Each row is a point. Each copy is the shape, with its points in the same order, turned, moved and blurred by noise. Say if it was mirrored as well.
In the rows, 128 means zero.

Shape (8 x 3)
[[145  91  82]
 [120 179 130]
 [109 126  85]
 [136 158 122]
 [141 107 145]
 [150 134  74]
 [111  96 133]
 [118 120 111]]
Copy 1 (8 x 3)
[[119  84  74]
 [129 170 113]
 [ 98 111  92]
 [140 146 100]
 [154 102 129]
 [125 120  57]
 [120  95 134]
 [119 115 100]]
Copy 1 is: only turned
Copy 2 (8 x 3)
[[ 96  84 134]
 [139 172 166]
 [ 91 131 132]
 [138 145 162]
 [157 111 126]
 [ 92 107 169]
 [137 120  97]
 [121 129 126]]
Copy 2 is: mirrored

Shape (9 x 4)
[[164 141 165 157]
 [157 152 124 148]
 [129  89 126 154]
 [161 175 104 126]
 [165 133 168 115]
 [107 102 118 131]
 [ 91 110 106 129]
 [132 105  97 115]
 [107 115  72 103]]
Copy 1 (9 x 4)
[[165 134 179 140]
 [160 146 139 151]
 [132  81 135 137]
 [161 174 111 136]
 [164 135 170 101]
 [108  99 120 120]
 [ 94 105 113 120]
 [134 109 100 109]
 [107 117  74 108]]
Copy 1 is: only turned
Copy 2 (9 x 4)
[[128 111 158 177]
 [124  84 127 158]
 [148 140  98 146]
 [112  52 134 140]
 [131 114 172 139]
 [127 135  97 119]
 [108 131  85 112]
 [141 104  97 103]
 [119  98  77  80]]
Copy 2 is: mirrored
Copy 3 (9 x 4)
[[161 166 134 164]
 [142 159 105 141]
 [128 106 115 176]
 [138 167  96 101]
 [177 143 146 134]
 [110  97 121 150]
 [ 93  98 121 139]
 [128  91  99 126]
 [ 98  92  96 105]]
Copy 3 is: only turned
Copy 4 (9 x 4)
[[172 155 159 108]
 [150 166 125 134]
 [146 103 145 154]
 [135 185  95 129]
 [149 135 132  80]
 [106 112 135 149]
 [ 94 112 131 156]
 [113 113 103 139]
 [ 82 121  92 151]]
Copy 4 is: only turned

Shape (9 x 6)
[[142 131 123 128 140 131]
 [111 159 101 130 134 101]
 [153  81 157 129 106 165]
 [104 160 151 113  53  95]
 [138 107 147 144 136 159]
 [118 127 145 138 154 174]
 [ 90 160  94 126 113 147]
 [102 122 108 175 134 112]
 [ 79 125 114 123 137 132]]
Copy 1 (9 x 6)
[[141 117 118 149 134 136]
 [133 154  92 134 106 112]
 [133  65 163 163 129 165]
 [126 127 151 113  31 118]
 [138 104 147 170 144 152]
 [128 137 151 154 154 160]
 [111 168 107 142 107 160]
 [120 145 112 190 114 112]
 [ 92 153 124 139 129 123]]
Copy 1 is: only turned
Copy 2 (9 x 6)
[[130 125 118 134 148 134]
 [127 152  92 142 158  93]
 [116  89 165 157 107 166]
 [123 160 141 160  78  61]
 [105 111 145 135 140 151]
 [106 139 154 129 160 165]
 [109 179 108 165 147 123]
 [ 75 122 104 142 159 104]
 [112 151 135 169 173 114]]
Copy 2 is: mirrored

Shape (12 x 6)
[[131 128 142 142 110 137]
 [ 94 151 141 101 125 124]
 [101 148 141 101 142 111]
 [ 92 114 126 140  86 130]
 [146 119 134 131  84 191]
 [179 148 102 145 112 117]
 [145  82 136 142  91 159]
 [126 119 157 148 110 137]
 [135  71 116 141  98 164]
 [153 139  72 156 163 156]
 [ 98 134 117  93 150 125]
 [ 90 142 114  88 155 118]]
Copy 1 (12 x 6)
[[143 130  95 138 124 141]
 [141 157 126 102 140 115]
 [143 150 143 107 149 123]
 [139 119  80 121 122  98]
 [123 140  55 119  88 163]
 [100 129 125 179 106 153]
 [138  96  66 123  97 155]
 [158 125  88 136 128 144]
 [120  83  62 113 105 150]
 [ 62 124 103 150 159 172]
 [119 138 138  90 152 128]
 [116 144 146  88 159 118]]
Copy 1 is: mirrored
Copy 2 (12 x 6)
[[150 124 134 160 146 124]
 [ 98 129 131 133 165 106]
 [ 89 136 127 130 145 103]
 [138  85 106 165 153 106]
 [181  98 148 158 180 159]
 [178 165 119 143 132 131]
 [173  77 142 151 139 136]
 [134 110 149 166 141 130]
 [164  71 124 146 131 152]
 [137 157 104 139 131 199]
 [ 92 126 110 106 143 121]
 [ 82 133 107 103 150 118]]
Copy 2 is: mirrored
Copy 3 (12 x 6)
[[131 110 136 146 107 110]
 [115 156 141 124 132 147]
 [123 159 122 125 143 142]
 [ 98 122 152 119 104 101]
 [118  62 169 159 114 126]
 [152  84  86 133  99 132]
 [126  73 161 141 121  85]
 [133 120 145 151 113 100]
 [108  65 147 134 131  75]
 [ 99  76  63 166 134 130]
 [ 99 147 118 121 162 139]
 [ 96 151 115 115 162 145]]
Copy 3 is: only turned

Shape (12 x 8)
[[ 92 118 145 123  93 140 125 170]
 [128 146 136  96  91 131 159 134]
 [108 144 120 109 111 177 155 113]
 [ 91 177  99 104 115 152 144 103]
 [156  91 159 164  93 133 125 145]
 [134 119 170 166 115 120 164 157]
 [144  77 119 175 106 110 140 154]
 [158 128 133 149 153 104 101  98]
 [142 108 141 160  99 104 144 165]
 [100 165 107 122 146 160 131 106]
 [121 156 106  82 159 162 145 124]
 [168 146 117 167 126 134 110 146]]
Copy 1 (12 x 8)
[[131 141 130 132 137 145 106 193]
 [137 152 121  93  86 138 135 148]
 [120 144 108 100 111 188 153 150]
 [124 172  83  96 116 184 125 119]
 [141 105 178 165 108 135 147 162]
 [133 140 145 154 119 108 171 172]
 [155  91 130 185 106 125 142 161]
 [140 118 145 155 139 126 141  76]
 [159 131 142 164 110 113 139 166]
 [131 159  97 106 148 183 141 111]
 [151 139  95  75 143 165 145 120]
 [178 145 152 159 129 150 145 120]]
Copy 1 is: only turned
Copy 2 (12 x 8)
[[ 71  80 135 144  95 133 117 120]
 [106  98 119 104  97 111 145  87]
 [102 123 136 100  87 155 148 109]
 [ 99 151 105  94  97 151 152 103]
 [139  71 182 159 118 106 107 112]
 [ 96  90 170 145 143  94 128 106]
 [138  74 145 174 132  99 123 151]
 [153 127 134 109 155 113  76 124]
 [119  71 142 160 135  94 120 120]
 [110 148 119  92 120 165 131 119]
 [102 113 114  61 127 153 143 122]
 [148  97 128 139 160 142 110 102]]
Copy 2 is: mirrored

Shape (12 x 9)
[[ 65 137 130 126 140  82 135 177 120]
 [169 155 140 143 124 152 112 137 116]
 [153 101  96 147  94 131 133 131 121]
 [162 116 108 144 110 171 164 137 170]
 [137 134 160 100 127 159  96 100 131]
 [ 78  93 132 160 177 102 113 160 113]
 [ 71 130 104 168 167 122 131 148 120]
 [165 148 132 123 141 119 117  86 139]
 [133 142 174 143 118 137 140  96 114]
 [156 156 170 125 149 156 129 131 139]
 [157 138 117 106 124 163 152 114 103]
 [ 96  77 125 153 187  76 135 155 101]]
Copy 1 (12 x 9)
[[ 79 119 155 100  93  98 125 165 105]
 [168 141 135 129 151 152 125 115 106]
 [139 105  93 144 119 155 154 117 139]
 [135 169  99 140 145 166 157 123 168]
 [168 128 145 144 173 108  95 131 142]
 [102 122  91 126 118  86 132 193  90]
 [ 74 142 114 141 119  99 142 163  87]
 [169 154 112 140 134 105  98  98 133]
 [173 139 151 152 132 103 136 126 132]
 [173 169 143 121 156 122 123 133 129]
 [145 133 132 120 170 125 158  87 139]
 [104 118  75  98 102  68 148 170  95]]
Copy 1 is: only turned
Copy 2 (12 x 9)
[[104 175  79 151 124  75  96 143 106]
 [144 116 167 111 122 130 140 118 108]
 [166 115 118 142 125 129 163 151 140]
 [170 135 149 108 108 111 154 140 185]
 [ 99  97 137 112 120 148 132  84 138]
 [106 161  81 147 106 135  81 177 115]
 [124 191 105 161  88 128 100 150 124]
 [144  89 166 148 122 129 105  99 137]
 [ 96 122 171 148 132 136 136 126 140]
 [116 127 173  95 117 127 114 108 140]
 [154 141 144 124 152 147 147  97 145]
 [124 155  89 160 139 141  64 196 119]]
Copy 2 is: only turned

Shape (16 x 11)
[[115 145 134 115  77  89  75 157 108 138 166]
 [139 161 132 104 148 147 151  96 150 116 109]
 [100 112 108 121 133 190 131 134 150 114 121]
 [178 112 141 147 129 112 101 102 120 129 174]
 [149 144 140 167 117 114 161 123  77 138 143]
 [119  76 120  82 109  84 109 139 135 122 155]
 [175 110 103 144  92 140 110 148 107 106 133]
 [160  98 110 125 138  60 112 103  91 213  95]
 [169 119 135 115 145 113 175 145 144 138 137]
 [126 122  68 130 125 130 109 122 135 123 143]
 [147 121 126 104 161 148  98  97  88 140 150]
 [164 113 129  98 125 139 124 100 167 168 136]
 [109 105 130 101 108 123 167  87 174 160 104]
 [147 113 101 126 123 102 113 127 124 139 118]
 [168 111 114 161 157 101 113  97 163 133 121]
 [140 127 140 135 125 167 156 144  82 138 109]]
Copy 1 (16 x 11)
[[167  99 144 171 149  81 130 189 124 123  84]
 [117 141 132 105 121 141 104 109 181 111 118]
 [105 107  85 110 124 132 117 129 140 158 144]
 [170 144 139 187 153 132 163 123 165 134 117]
 [192 151 157 128 123 130 147 106 110 131 104]
 [139  81 160 151 138 118 165 193 161 129 145]
 [161 133  88 154 118 118 177 141 127 111 120]
 [160  78 185 122 142 149 218 118 168 125  47]
 [145 164 153 106 112 152 162 154 169 140 123]
 [129 111 106 119 170 106 162 135 145 123 128]
 [175  95 116 145 164 166 129 118 174 129 110]
 [131 121 129 133 122 123 155 132 215 156 104]
 [102  99 170  98  95 106 146 115 189 156 128]
 [135 111 135 131 140 127 177 140 149 116 103]
 [102 148 145 153 156 142 184 106 168 126 108]
 [172 122 112 110  92 157 130 118 118 143 104]]
Copy 1 is: only turned
Copy 2 (16 x 11)
[[179 163 181 108 117 120 133  98 165 154  84]
 [120 121 131 127 123  81 107 110 143  86 174]
 [ 97 142 135 177 134 126  89 133 143  93 122]
 [160  75 148 104 104 128 131  85 112 121 104]
 [178 111 134 101 136 116 123 146  93 151 143]
 [131 151 159 142  89 156 164  78 155 135 124]
 [169 123 131 116 139 176 106 113 134 105 108]
 [131 121  89  54  88 118 207 133 137 136 112]
 [165 100 107 151 116 122 153 120 143 121 170]
 [127 154 121 137 137 132 130  87 122 100 103]
 [ 99  86 150 100 150 113 133  99 136 123 115]
 [121  98  98 130  86 109 120  96 172 117 128]
 [102 152 104 139  57 101 119 123 145 122 161]
 [142 137 120 107 115 134 147 110 134 107 116]
 [144  98 113 122  89 113 154 102 107  68 116]
 [137 113 131 119 151 134 109 176 140 129 146]]
Copy 2 is: mirrored
Copy 3 (16 x 11)
[[171  91 133 114 125  82 139 165 169 148 182]
 [ 95 153 127 106 144 114 160 123  91 133 107]
 [119 155 135  99 106 122 136 101 164 119  84]
 [162 145 154 149 153 149 141 135 127 168 166]
 [126  99 162 146 157 144 118 165 114 110 146]
 [126 127  99 133  78 118 142 130 166 162 185]
 [163 168 121 148 123 135 117 178 153 133 129]
 [158  55 101 172  97 172 190 154  94 142 154]
 [ 81 127 117 146 139 151 128 151 117 163 128]
 [136 149 126 115 115 140 173 142 168 115 140]
 [170 137 139  90 113 164 140 116 104 144 144]
 [123 138 141 144 112 129 176 125 116 183 117]
 [ 73 121 140 161  85 109 178 109 113 135 115]
 [140 119 106 144 118 136 164 150 138 134 137]
 [132 143 105 171 160 153 182 116 130 147 134]
 [138 115 143 121 122 139  97 154 110 114  89]]
Copy 3 is: mirrored
